Each row of a before or after table is a point. One or more steps were done to the points. Then noise was added and the rows were shuffled. The steps act on how far a point lies along the listed directions, d1 being the first. Name the steps. A step turns or swaps two directions, mirrors them in a line or flattens them onto one, adds a multiple of one to another, or multiplies one. Angles are multiples of 10 degrees, from the lower direction toward the higher: turns from -170 to 170, lines from 10 to 170 but not 90. Use the fewest steps. Two steps may share a direction if one is a turn and the other turns, adds or multiplies; they go together, in the order done. Otherwise the lowest direction goes first.

Directions:
(1): [ 2 46]
(2): [-46   2]
Before (8 x 2):
[[ 33  36]
 [-52   2]
 [-66  11]
 [  4 -48]
 [ 25 -45]
 [  6 -22]
 [-10  16]
 [ -3  38]]
After (8 x 2):
[[-54   2]
 [  6 -49]
 [ -5 -21]
 [ 16  37]
 [-22 -51]
 [ -3  17]
 [-63  13]
 [ 52  36]]
Steps: add -0.5 times d1 to d2

Directions:
(1): [ 24 -26 -18  15   7 -29  77   4]
(2): [ 32 -26  58  37 -11  13  -4 -44]
(3): [ 34  16 -25 -47  22  -2  -2 -62]
Before (13 x 8):
[[ 16   2 -14  -9   1  -4  14 -18]
 [ 31 -21  20   5   7   1  20 -56]
 [-22  21   0   8  -1  -6 -36  35]
 [ -4  -4  10   2  -7  20 -31 -19]
 [ 29 -19  22  12  -3   3   7 -10]
 [ 12  -3   6   0 -11  -4  -1 -16]
 [  4  -2 -25 -25  24 -15  22 -21]
 [  2  10   6   1  -1  18 -33 -16]
 [ 30 -22  25  -2   6 -12  12 -52]
 [-25   5 -16   7 -10  -3  -7  36]
 [  7   4 -14  -7   9   1  13   2]
 [-28   9  -6  -8   8   5 -26  28]
 [ -3   3 -12  -9   9   4  19   7]]
After (13 x 8):
[[-35  32 -25  -7   3 -11 -34  54]
 [ 16   2 -13  -9   2  -5  15 -18]
 [ 21 -10  21  10 -14  -1  -1 -28]
 [-42  19 -48 -13  -4 -10  -5  60]
 [ -1   9 -26 -15  11  -2  14  12]
 [ 49 -35  59  35 -10  12   5 -38]
 [  6 -14  28  15 -11  24 -32 -34]
 [ 59 -45  72  38  -2  13  16 -95]
 [-43  23 -35 -26  14  -1 -23  51]
 [ 57 -45  75  29  -3  -1   9 -90]
 [  9   5  19   9  -3  22 -34 -26]
 [ -6   7 -44 -36  27 -19  23  -7]
 [-11  10 -28 -19  12   0  20  20]]
Steps: multiply d2 by 2.5

Directions:
(1): [-95 -26 -21  20  22  10  23 -19 -19 -17  24  -9  13   2]
(2): [ 14  28  18  36 -34  40  29 -26   9 -22 -14 -11  74 -15]
(3): [  0  22 -40  -6  38  -6 -32 -46  30  18 -17  35  36  53]
(4): [ 16 -38  29   8   9 -16 -39 -76  -8  21  23 -17   1 -45]
Before (9 x 14):
[[-34 -17  26   5 -45  15  40  73 -28 -11   1 -30 -41 -36]
 [-24 -28 -18  -9   3  -5 -10  25   2   5  -4  -7 -33   9]
 [ 18  21   1   5  -4   3 -14 -31  21  14  -4  12  21  -7]
 [-21 -15 -17  -8  18   1 -19 -41  -3  11  12   2  13   7]
 [  2  -2   0   4  18  -8 -19 -45   8  -1 -14  -7  35   6]
 [-16 -21  -2   0  27 -18  -8 -58  -3   6  10  12   8  16]
 [-19  34 -13  -1  12  16   3  -8  26   7   1   8  30  28]
 [-24  21 -23  12  11  17  18  12   1  -5 -10   3  17  13]
 [ 33  -1  -2   2   6   1 -25 -40   0  22  -7   8   8   0]]
After (9 x 14):
[[ 11  16   8   8  -8   5 -13 -35  16  14   0   6  22 -16]
 [  3  -6  10   7  -2   3   7   6 -16   6   3 -18 -13 -29]
 [-36  20 -15  -6 -24  20  43  99   0  -7 -24   4 -25  23]
 [ -1 -17  -2  -6  29 -22 -14 -51  -1  11   6  15   2  22]
 [ 21   3  -6  10   9   5 -20 -45   0  17  -6   8  21   4]
 [ 13  -4   5  -1  16  -9 -24 -45   7   2 -14 -12  24   1]
 [  5  -1  33  -5  -7   5 -10 -20   6  16  21 -21   0 -36]
 [-33 -29 -20  -7   1  -3  -9  22   1   0  -3  -7 -31   2]
 [ -4 -16 -14 -14  16  -6 -25 -34  -2  12   8   2   4   4]]
Steps: flatten d1 and d2 onto the line at 120 degrees; swap d3 and d4

Directions:
(1): [-51 -52  57  42  19  56 -34 -18  -3  15  50  25   1   7   6  24 -45  34
 -39  -8  -1   4   6 -38]
(2): [ 10  15  10 -33  10 -16 -49 -12 -48  37  40 -13  -7  88  -6   0  55  32
  16  51 -11  31   2  -7]
Before (8 x 24):
[[  1  -3  -7  10  -3   3  18   3  21 -16 -18   3   0 -32  -1  -3 -16 -10
   -9 -17   6 -10   1   3]
 [  1   0   0  -3  -2  -1  -3  -2  -4  -1   3   3  -2   3   0  -1   5   3
    3   6  -1   9   1  -3]
 [ -6  -7   6   7   2   8   1  -1   6  -1   1   7   2 -10  -2   4 -12   1
   -6  -8   2  -3  -1  -8]
 [  3   5  -5   0  -2  -2   6  -5   1  -3  -4  -2   0   0  -2  -1   0  -4
    7   2   0  -2  -2   4]
 [ -4  -6   6   2   3   3  -1   0   1   3   4   6   1  -2   1   4  -6   3
   -5  -4   0  -4   1  -8]
 [  3   0  -4   0   0   2   7   0   5   0  -9   2   0  -8   1  -2   0  -6
    0  -2   2   0   0   3]
 [  2   1   5  -2   1  -2  -4   1  -5   3   5  -2   0   4   1   0   3   3
   -3   4   0   4   0  -1]
 [  4   1  -4  -1  -2  -5   5   4   6   1  -3   0   0  -5  -2  -1  -1  -6
    2   0   0  -1  -1  -2]]
After (8 x 24):
[[  4   3   6  -7   2  -5 -11  -1 -12   8  10  -4  -1  16   0   0  12   8
    0  11  -2   9   0  -2]
 [ -7 -14 -14  34 -10  15  52  11  57 -42 -47  12   4 -95   3  -2 -56 -33
  -21 -54  14 -33   0   7]
 [  2  -1  -4   3  -2  -2  10   5  10  -2  -5   1   0 -13  -1  -1  -7  -8
    0  -5   1  -4  -1  -2]
 [  1   3  -4   2  -1   1   7  -5   3  -4  -5  -1   0  -3  -2   0  -3  -4
    6   0   0  -4  -2   3]
 [ -6  -9   1  14  -1  10  14   2  17 -10 -10   9   4 -30  -1   3 -23  -7
   -8 -19   5 -11  -1  -5]
 [ -3  -6   4   3   1   3   3   1   4   1   0   6   1  -8   1   3  -8   1
   -5  -7   1  -6   0  -7]
 [  0  -3  -4   6  -2   5  14   1  13  -5 -15   4   1 -22   2  -2 -10 -11
   -4 -10   4  -5   0   3]
 [  3   2   1  -7  -1  -3 -10  -4 -11   4   8   1  -3  16  -1  -1  12   8
    6  14  -2  13   1  -4]]
Steps: multiply d1 by 0.7; multiply d2 by 3

Directions:
(1): [ 24 -23 -38  51  -7  31 -25  11   0  15  -1  45  57 -32  38 -59 -16 -23
  40 -37  23 -33  42  35  17 -23  33  15  20  25   6   4 -47 -78  17 -15
  22  19 -13  -5 -26 -51 -17 -58 -15 -54  23  17  16 -49  -8  16 -10  15
  44 -16  -5  29  41 -80  -8 -51 -27   6]
(2): [ -5  34  39 -24 -39 -38 -68  16  28 -32  55  38  32  28 -15  19   4 -21
  18 -23 -22 -45  32  42  10  15  53   2   0  12 -29 -24  48   8  53 -21
 -91  56 -28  31  45  31   7 -62 -24 -27  35 -20 -30 -17 -27 -31  17  -3
 -20  -4  23  -8 -16  38  18  32 -25  34]
(3): [ 55 -26  25  -5   8 -57  14  12  11  -9  -4  13  21  34   2  34  62 -41
   3  47  28 -38  50  32  27 -22  25   6  34  22  -7  64  58  33 -51  21
   7 -37 -31  10 -38 -36  30 -10  26  57 -22  38  -4  27 -32  -3 -30  76
  15 -47  23  17  35  11   2 -31  47  27]
(4): [  7 -13  86  21  44 -11  -4  -1  -9  18  10   4   9 -22  39  -7   6  -1
  24  63 -19  66 -27 -24  35  51  18  67  56  -3  37 -12   1 -18 -19 -31
 -53 -19  28  -2 -16  31 -33 -39 -37  -9 -55 -32  16  25 -62  27 -49   6
  30 -31 -11 -45 -12 -34   8  40 -39 -25]
(5): [ 27  28 -50  -3   3 -14  -4 -40  63 -23  -3  10  22 -10  14   8  22  13
 -51  22   5 -24  30  10  37 -36  40  34 -22  28 -24 -37 -28  12  15   0
   8  -4  65   5 -48  58 -48   2   5  22  58 -41  13  23  44  39 -62  47
  52  31 -34 -21 -69  41 -49  -8  -3  -7]
Before (8 x 64):
[[-17   9 -30 -24 -17  10   9 -20   7  -9  -5 -14  -6  13 -19  18  -7  11
  -17 -14 -10 -30   2  10 -17   3 -22 -33 -20  -9 -13  -5  12  21  -1   5
   14  16  -9   8  13  14  15  26   5  22  12   3 -19   7  25  -7  27 -12
  -26  26  -4  -6  -9  31  -8   0  29   5]
 [ 19   1 -26  28 -11  12 -10   7 -15  11  -5  11  25 -15   6 -22   0 -11
   19 -24   9  -7   5  29   7 -26  20   0   5  10   6 -13 -25 -30   8 -10
   10  12   2 -18 -28   2 -10 -23  -9 -30  19 -14   9 -19   0  -1 -12  15
   36   6 -19  12  10 -23 -26 -15  -2 -13]
 [ -2  -7 -22   5  16  -5  12 -27 -14   5 -10  -8  -7 -20   5  -5  -2  14
  -18   1  15  22  -4 -11  -1 -19 -10   2   5   5 -16  19 -26  17  -3   9
   29 -12  24  -9  -5  13 -18  17   0  15 -16   3  12  10   8  21 -12   5
   23   1 -16 -10 -20  21 -24  -2  -3 -11]
 [  2  -9  56  12  37  -9  16  -7 -13  20   6 -16 -11  -9  20  -6   8   3
   16  49 -16  69 -36 -32  29  47 -15  49  35  -6  25 -12  -1 -12  -9 -22
  -37  -7  11  10 -14  20 -18 -11 -27   1 -52 -10   7  21 -44  13 -38 -12
   18 -23  -1 -31 -10 -17  21  43 -29 -22]
 [ 18   2 -22 -12 -36  11 -10   4   1 -30  -4   6  20  12 -29  30   8  -6
   -5 -33   9 -53  25  43 -17 -14   6 -43 -14   6 -15  19  21  16   7  25
   -3  12 -34  11  24 -35  29  15  21   2  16  16 -24 -24  15 -29  38 -10
  -28   8  22  35   5  18  13 -25  27  32]
 [-36  37  -9 -29 -32 -16 -18  -2   4 -22  16  -1  -3  16 -34  19 -18  24
    4 -40  -9 -28  -7   2 -25   0   8 -32 -36 -12 -26 -35  21  16  37  -6
   -7  28 -10  18  22  26  -7   8  -4  -7  32  -5   1 -21  24 -29  31 -39
  -38  20  16   5 -15  46  20  14  -5   7]
 [ 19 -20 -18  70  -1  51 -24  -1 -18  32 -12  36  37 -49  53 -80 -24 -31
   33 -25  22   8  35  17  26   0  30  32  47  11  24  -6 -59 -83   4 -31
   22   7  -8 -23 -35 -44 -35 -60 -20 -45   6  -8  19 -35 -20  29 -31  24
   73 -29 -15  14  33 -95 -20 -28 -37 -17]
 [-30  -5 -55   1 -18  35  30  13 -16   6 -31 -32 -17  -4 -26 -16 -31  18
   -9 -36  15 -13 -20 -19 -37  -3 -46 -48 -29  -6   0  -4 -11  -7  -8  28
   51  -5 -12  -6  25 -22  10  43   8  -3   1   5  17 -30  44 -11  38 -24
  -14  30   0  22  14  -8   9  -9   8  -6]]
After (8 x 64):
[[ 23   4  -3  26   4   7  -6  -3 -13  11  -4   2  20 -24  15 -19   1   1
   13  -2   0  21  -8  14  14 -11  20  20  16   4  13 -28 -38 -30  11 -15
   -1   8  31 -23 -32  33 -30 -22 -16 -27   7 -38  16  -4  -7  15 -31  14
   51  14 -32 -12 -15 -23 -31   4 -14 -28]
 [-68 -13 -36  29 -23  84   6  34 -53  27 -24 -23 -17 -32 -21 -64 -84  23
   39 -79  -2  14 -49 -31 -63  31 -61 -60 -18 -23  21 -19 -42 -61  17   0
   35  24 -35 -14  62 -48  13  13 -23 -71 -16   8  18 -72  26 -26  81 -83
  -29  29   4  30  44 -65  33   4 -38 -15]
 [-12   9 -51  -6 -25  34  -1 -18   8  -3 -10  -3  11  -3  -4 -10 -22   8
   -7 -36   1 -39  14  19 -15 -10 -12 -29 -21   5 -16 -13 -18 -17  16  -1
   26  28 -10  -2   4   2   3   8  -4  -4  32   5 -13 -12  31  -1  28 -17
   -9  33 -11   2  -3   6 -14 -14  12   3]
 [ 48 -11  -4   9 -25   5 -19  17   0 -26   1  37  50   8   3  19  25 -38
   20 -17  24 -63  52  65   7 -23  30 -20  17  23  -5  39  26  -9  -6  20
   -3   0 -44  12  -6 -64  25 -16  12  -2   5  28 -16 -28 -15 -20  15  21
   -3 -21  27  41  30 -16   8 -43  24  37]
 [-51  52 -57 -13 -40  27 -31 -19  17 -21  16   9   9 -19 -23 -15 -50  40
   -1 -81 -13 -24 -11  -1 -26 -14  19 -24 -60  -8 -28 -83 -41 -27  75 -18
    3  55  23  10  20  47 -41  -3 -20 -51  72 -30  17 -45  57 -12  29 -67
  -19  54 -10   0 -40  25   4  11 -44  -4]
 [-22   6  53 -20  25 -11  28  -8 -23  12   4 -43 -55  16 -17  25   1  18
   -5  30 -31  65 -63 -44   2  44 -45  10   4 -25  14 -10  27  26  -8  -6
  -33  -4  -3  12  18  35   7  30 -10  23 -49  -2 -14  27 -23 -13   4 -39
  -28  -1  10 -26 -17  26  33  64  -4 -16]
 [ -3 -17  58  52  27  36 -21  -5 -33  44  -5   9   3 -47  51 -58 -21 -13
   32  30  -9  84 -21 -24  29  60  14  60  62 -12  51 -21 -40 -52 -13 -42
  -30 -12  17 -21 -12   8 -51 -44 -37 -36 -44 -40  13   4 -52  36 -47   0
   55 -34 -21 -36   7 -74  -2  33 -54 -44]
 [ -6  -5 -33   4  11  -3  15 -30 -10   4 -12  -8 -11 -24   3  -7  -9  18
  -20  -3  17  28  -7 -17  -8 -27 -13   1   1   6 -15  17 -38  15  -3  10
   38 -15  24 -12 -10  14 -20  22   1  12 -12   2  19   9  21  26 -13   3
   21   7 -18  -9 -23  18 -26  -8  -5 -16]]
Steps: turn d1 and d4 by 50 degrees; turn d2 and d5 by 20 degrees; multiply d5 by 2.5; multiply d3 by 3
